Each row of a before or after table is a point. One or more steps were done to the points. Then noise was added and the rows were shuffled. The steps act on columns, c1 being the first. What was done? A step turns or swaps two columns, mirrors them in a line or flattens them onto one, adds a multiple of one to another, or multiplies or shifts one. Angles are multiples of 10 degrees, from the lower column toward the higher: turns from -170 to 170, lines from 10 to 170 but not 90. Use the fewest steps. Two steps may share a column if one is a turn and the other turns, adds or multiplies; they go together, in the order done. Otherwise the lowest column goes first.
(in the rows, 128 means zero)

Before:
[[ 85 153 120]
 [125 173 118]
 [ 99 167 156]
 [ 87 137 135]
 [132  83 187]
 [168 118  95]
 [110 122 100]
 [144 143 125]
 [118 131 144]
 [134 100 173]
 [ 88 152 110]
 [169  98 183]
 [187 105 131]
 [180 166 122]]
After:
[[133 149 124]
 [156 188 121]
 [ 88 114 135]
 [ 82 128 110]
 [178 122 183]
 [169 140  96]
 [114 114 100]
 [154  92 187]
 [ 84 146 157]
 [148 107 174]
 [102 165 118]
 [192 139 132]
 [118 126 144]
 [ 77 128 122]]
Steps: turn c1 and c2 by 30 degrees

Before:
[[ 95 156 128 175  96 175 138 130]
 [167 191 146 123 190 142 189 117]
 [115  96 132  95 124 150 207 134]
 [ 94 183 136 134 206 122 132 103]
 [122 121 150 127 126  93 168 138]
 [107 149 132 148  64 133 121 166]
 [156 166 152 125 117 133 110 169]
 [152 140 110 145 146 165 121 145]
 [135 138 153 179  84 116 166 137]
 [130 109 114 198 137 118 125 125]
 [ 68 139 134 161 130 120 163 152]
 [115 170  88 148 122  83 151  93]
 [103 207 151 167 130 102 183 104]
 [ 99 170  91 111 107  86 220 139]]
After:
[[106 148 134 147  63 147 127 161]
 [152 140 111 142 148 108 128 164]
 [122 121 151 128 126 162 143 114]
 [118  98 132  95 125 115 159 145]
 [ 93 182 135 136 208 116 129 104]
 [114 170  88 148 123 139 133  74]
 [ 99 170  91 114 107 168 165 111]
 [155 165 150 125 117 151 119 163]
 [166 189 148 123 191 110 153 126]
 [136 136 155 181  84 145 142 126]
 [ 68 138 135 159 132 150 142 141]
 [ 97 155 129 174  95  94 131 162]
 [103 208 150 169 129 132 149  94]
 [132 109 115 199 135 135 126 119]]
Steps: mirror c6 and c8 in the line at 70 degrees; multiply c7 by 0.4

Before:
[[113 133 135 163 112  97 157 119 108 147 113  75 119 108]
 [119 161 159 154 112  86 148 170 107 106 146 122 136 157]
 [137 173 115 159 138 112 122 162 129 167 126 108 184 119]
 [ 72  76  53 127 186  68  94 147 111 160  96 164 184  44]
 [ 95 120  89  83 145 142 112  98 155  98  79 124 116  91]
 [112 134 143 124  81 127 153 154 106 165 154  82 141 130]
 [120  87 129 154 143 144 153 144 107 139  94 135 143 105]
 [116 175 104 178 114 123 137 152 141 165 165 138 129 142]
 [126 153 133 171 145 145 124 134 111 128 179  93 141 149]
 [109 122 147 118 125 157 167 134  97  96 107  96 103  30]
 [106 138 114 186 123 116  56 154 146 166 138 134 168 108]
 [ 86 104  95 171 147  96 121 120 144 146 128 164 220  87]
 [139  85 143  93 155 136 140  96 144 132 111 121 104  44]]
After (13 x 14):
[[118 161 159 152 149  86 148  90 108 107 147 101 135 113]
 [ 85 102  95 171 134  94 121 148 145 145 121 155 220 177]
 [140  85 142  93 118 136 141 171 145 131 112 209 105 148]
 [111 134 145 124 127 127 154  69 106 163 131 142 140  85]
 [ 95 119  89  82  96 143 112 177 155  99 138 165 115 136]
 [127 154 132 169 171 146 123 114 111 129 101 119 141  88]
 [109 121 147 119 115 157 167 134  97  98 147 232 103 132]
 [111 135 135 163 105  97 158 127 105 147 131 166 117  86]
 [115 173 104 177 155 123 137  89 141 164 123 111 130 133]
 [117  88 127 152 128 142 152 150 109 140 159 146 143 142]
 [138 174 115 159 151 112 119 121 129 168 156 144 181 112]
 [106 139 115 187 142 117  58 108 146 165 140 146 170 141]
 [ 73  75  53 127 156  68  92 180 111 161 161 197 185 190]]
Steps: turn c8 and c11 by 130 degrees; turn c5 and c8 by 50 degrees; turn c12 and c14 by 110 degrees
